Each row of a before or after table is a point. One or more steps were done to the points. Then noise was added and the rows were shuffled. The steps act on columns, c1 being the first. What was done? A step turns or swaps two columns, mirrors them in a line or flattens them onto one, adds a multiple of one to another, or multiplies or shifts one. Angles are multiples of 10 degrees, from the lower column toward the higher: turns from -170 to 170, lines from 10 to 170 but not 90. Use the fewest steps. Two steps may share a column if one is a turn and the other turns, adds or multiplies; they go together, in the order done. Otherwise the lowest column goes first.
(in the rows, 128 means zero)

Before:
[[ 74  61]
 [165 158]
 [139 125]
 [139 131]
 [141 140]
 [151 142]
 [131  66]
 [162 122]
 [138  77]
 [175 127]
 [155  98]
 [103  70]]
After:
[[ 88 127]
 [117 120]
 [122 121]
 [125 103]
 [ 98  91]
 [111 214]
 [ 81 155]
 [ 98 106]
 [126  80]
 [101 180]
 [ 78 164]
 [129 112]]
Steps: turn c1 and c2 by -130 degrees

Before, 12 rows:
[[ 88 130 147 155 154 110]
 [112 159 119 131 148 153]
 [115 148 150 129 109 146]
 [121 131 107 144 127 122]
 [126 110 155 111 159 113]
 [123 124 121 156 104 107]
 [122 119 157 103 146 144]
 [103 114 133 119 131 114]
 [142 111 152 141 112 128]
 [112 112 155 127 126 150]
 [102 150 109 124 113 115]
 [106 154 111 156 125  97]]
After (12 x 6):
[[107 135 122 141 136 107]
 [ 60 194  97 153 139 110]
 [  8 134 110 138 164 148]
 [112 120 107 165 122 121]
 [ 50 182 116 132 113 111]
 [170  86 129 147 120 152]
 [ 88 179 144 139 114 150]
 [121  83 113  97 147 155]
 [ 55  93 114 120 127 134]
 [111 106 145  97 132 157]
 [ 80 205 151 120 147 119]
 [ 80  87 150 128 125 154]]
Steps: multiply c1 by 3; multiply c2 by 2.5; swap c3 and c6; turn c4 and c5 by 30 degrees

Before, 9 rows:
[[ 97 134 148  87 108  84 152 165 112]
 [ 92  97 129 120 135 132  66  88 116]
 [ 52 125 168 147 119 148  87  73 127]
 [103 156 133 106 184 127 140 189 133]
 [140 151 162 102 117 136 131 180 115]
 [119 164 137 140 143 102 108 154 176]
 [ 70 102 109 134  79 164 116  58 119]
 [ 62 124 109 158  99 139  83  84  51]
 [130 180 146  81 138 107 148 131 117]]
After, 9 rows:
[[141 108 108 136 134  88  69 123 113]
 [106 123 170 120 155 179 130 120 117]
 [ 65 149 163 140 110 154 106 157 175]
 [ 70 136 107  94 106  85  84 115  51]
 [ 62 150 149 188 134 190 142 130 134]
 [105 119  97  77 131  57 117  91 116]
 [ 51 158 174 150 174 134 151 151 115]
 [ 55  98 158 115 110  70  90 107 128]
 [ 89 118 150 113 174 164 153 168 113]]
Steps: add -1.5 times c2 to c1; turn c2 and c3 by 40 degrees; turn c4 and c5 by -100 degrees; turn c6 and c8 by -90 degrees
